Rows are points. Each copy is the shape, with its points in the same order, turned, moved and blurred by noise. Say if it was mirrored as well.

Shape:
[[ 55 -31]
 [ 14  27]
 [-39  10]
 [-35 -33]
 [  7  34]]
Copy 1 (5 x 2):
[[ -7 -61]
 [-38   1]
 [  6  42]
 [ 39  20]
 [-40  12]]
Copy 1 is: mirrored
Copy 2, 5 rows:
[[ 72 -28]
 [ 21  23]
 [-25  -7]
 [-16 -45]
 [ 16  26]]
Copy 2 is: only turned

Shape (7 x 4):
[[-12 -30 -13 -28]
 [ 15  32 -52 -43]
 [ 19  20  13  29]
 [ 18  28  14  66]
 [ 24   5  36  -1]
 [-66   5  35  57]
 [-23  -8 -28   6]]
Copy 1 (7 x 4):
[[-22 -38 -20 -10]
 [  2   7 -73 -28]
 [ 32   9   1  25]
 [ 46  25   9  61]
 [ 26   3  23  -8]
 [-38  18  37  74]
 [-20 -20 -34  29]]
Copy 1 is: only turned
Copy 2 (7 x 4):
[[-25  17  11  -9]
 [ 17  58 -40 -36]
 [ 31  -8 -34  34]
 [ 35 -14 -43  71]
 [ 34 -23  -6   8]
 [-50 -49 -46  63]
 [-23  28 -21  19]]
Copy 2 is: mirrored
Copy 3 (7 x 4):
[[ 12 -41  -7   0]
 [ 33 -17 -22  69]
 [ 32  43   3  -7]
 [ 31  75 -10 -23]
 [ 33  16  33  -9]
 [-51  45  -7 -48]
 [  2  -8 -39   0]]
Copy 3 is: mirrored
Copy 4, 7 rows:
[[ -6   6  35  38]
 [ 25  60  -6  49]
 [ 19  -5 -26 -16]
 [ 14 -27 -63 -20]
 [ 30   2   9 -28]
 [-67 -36 -22 -30]
 [-13  -2  -4  40]]
Copy 4 is: mirrored

Shape:
[[ -4  33  -3  24 -22 -13  -9  -2]
 [ 28 -20  -3 -49 -16   1 -10 -12]
 [ -6  81 -37  21  19  16 -13  28]
 [-15 -15   2  12 -23  28   0 -12]
 [  5 -15 -22  19 -21  16  -5  -3]
 [ 27 -34 -12   2 -14 -18 -11  46]
 [ 30  -7   2  23 -19  32 -13 -10]
 [ -2 -46 -11 -14  13   3 -10 -18]
 [-25 -16  10 -43 -11  22  13  -1]
 [ 29  42   0  15  11  -6   7  -7]
 [ 21 -32  -2  19  23  32  31   3]
 [ 26 -47 -23 -14 -14  22  41 -14]]
Copy 1, 12 rows:
[[  4  -1   8   3 -28 -15 -36  11]
 [ 38  14   1 -11  -1  -2  31 -37]
 [ -7  12 -12 -34  -2  31 -68  47]
 [-22 -18   3   8 -25   4   7 -21]
 [ -3 -16 -20  19 -19   4   3  -5]
 [ 27  16  -5  34   1  -6  36  28]
 [ 14 -22   0  28 -20  27  -7 -18]
 [ -5  -2  -9  12  27 -10  25 -35]
 [-17   3  17 -34  -8   0  37 -26]
 [ 32 -20  14 -10   3   2 -41  11]
 [ -1 -51   4  12  26  21  23   2]
 [ 18 -48 -23  -4   1   1  52 -22]]
Copy 1 is: mirrored
Copy 2:
[[  3  22  -7  29 -22  -2 -25 -10]
 [ 29 -31  19 -35   4   5  -8 -25]
 [ 13  90 -16   7   2  11 -35  20]
 [-16 -20  -8  13  -1  35  -6  -4]
 [ 12 -17 -21  15   1  22 -13   8]
 [ 26 -38  13  -2  -4 -18 -31  41]
 [ 25 -15   6  30  10  40 -18  -2]
 [ -4 -41 -10 -14  37   1  -9 -10]
 [-27 -17  16 -37   0  23   7  -9]
 [ 28  39  15  28  11  -6  -5 -11]
 [  8 -18  11  19  45  21  22  29]
 [ 26 -46  -7 -10  17  20  42  10]]
Copy 2 is: only turned
Copy 3 (12 x 8):
[[  5  37   7  10 -21 -24 -16   7]
 [ 23 -22 -20 -48 -30  -5  13  -6]
 [  9  95 -15   4  30  -7 -20   6]
 [-18   7  -2   6 -40  23   1   3]
 [  4   4 -23  18 -30  12  -2  12]
 [ 40 -18 -11   2  -9   1   9  54]
 [ 27  13  -3   8 -34  32  -5  -8]
 [ -9 -42 -21 -12  -4  12  -9  -2]
 [-36  -9  -2 -43 -26  10  19   6]
 [ 33  35  16   8   7 -14   3 -18]
 [  4 -12   6  17   8  43  29  -3]
 [ -2 -30 -27   7 -23  22  54 -10]]
Copy 3 is: only turned

Shape, 16 rows:
[[ 13 -25  13 -34  31 -60  32   7   1 -46  23]
 [-23  40  34  76   4  -6 -17 -50 -55  65 -54]
 [ 17   6  29 -29  31 -25 -30  43  17 -38  31]
 [ 42  -9  33 -30   6 -48 -19 -10 -18 -42  -3]
 [  1 -12 -18  17  46 -51 -21  -4  -1 -26 -16]
 [ 13  44  33 -11   8 -57  -5 -12  -8 -62   5]
 [ -8 -19  12 -23  -4 -31  11  20 -13  -2  17]
 [ 30 -25 -10  17  -9 -33   6  -8  45 -28  47]
 [ 36 -19  37  24   2 -26  22  23  16 -32 -13]
 [ -4   6  12  -6   8 -34  16 -10  61   0  25]
 [ 22  32 -15 -16  39  40  41 -21  -9 -35 -10]
 [ 28  -4 -26  18  -6 -22   7  30  15 -30  66]
 [-56  37 -54  47 -35  74  39   0  26 -29 -51]
 [  7  44 -75  15 -44  43  21   2  41  17 -57]
 [ 11  12 -45   6 -32 -38  42  31  28 -21  34]
 [-17  72 -37  70   4  32  45  12  10  36 -70]]
Copy 1:
[[ 28  -1   2 -68  -1 -45  24 -49 -16 -43  18]
 [-67  20  40  44  22 -57 -10  37 -25  73 -35]
 [ 27  26  22 -59   5   1 -42 -25   5 -45  27]
 [ 43 -23  37 -54   4 -48 -15  -3 -12 -28   9]
 [  4   4 -32 -38  24 -57 -29 -22   0 -12  -7]
 [ 22  24  35 -43  12 -74   1   9  18 -36  35]
 [-10  -2   0 -49 -29 -11   2 -20 -28 -19   9]
 [ 41 -16 -18   0 -16 -12   2 -53  26 -24  29]
 [ 42  17   9  -8 -12 -24   3 -16  -7 -41 -32]
 [ 12  16   0 -30 -15  -6  18 -51  42   4   9]
 [ 22  18 -19 -31  59   4  46  33  -4  -3  20]
 [ 40   6 -32  -7 -23  -2 -11 -30 -11 -31  60]
 [-50  26 -65  28  -3  33  51  73  43 -12 -17]
 [  5  16 -64   1 -30  28  26  76  40  48 -17]
 [ 32  21 -51 -19 -59 -14  25 -16   3 -15  39]
 [-28  80 -50  30   2  -4  32  60   8  50 -42]]
Copy 1 is: mirrored
Copy 2:
[[ 13 -17  23 -37  36 -57  47 -11   5 -47  30]
 [-48   9  75  38 -50  42 -40 -13 -38  -5 -69]
 [ 34  29  13 -16  59 -21  -1  16  17 -31  44]
 [ 46  12  27 -26  31 -49   0 -23 -16 -51  -6]
 [ -9 -30  10  10  41 -16 -10  -4  20 -43 -20]
 [  5  47  17  -4  13 -55   6 -15   3 -75   2]
 [  4  -6  18 -29   7 -34  14   5 -21  -1  28]
 [ 34 -25  21  10  -9 -39   7 -33  48 -19  50]
 [ 44 -11  52  24  13 -36  29  15  -2 -29   7]
 [  1  15  37 -14  -8 -31  24  -3  59   1  29]
 [ 11  17  -9   4   0  39  71 -23  15 -45 -14]
 [ 35 -20  -9  10  -5 -19   0  -1  23 -35  76]
 [-26  17 -52  89 -51  17  68   5  22  31 -28]
 [ 26   4 -55  29 -78  20  26  19  48  22 -47]
 [  9 -19 -19   5 -43 -44  23  19  30 -27  50]
 [-38   2   2  62 -77  49  34  54  34  -7 -52]]
Copy 2 is: mirrored
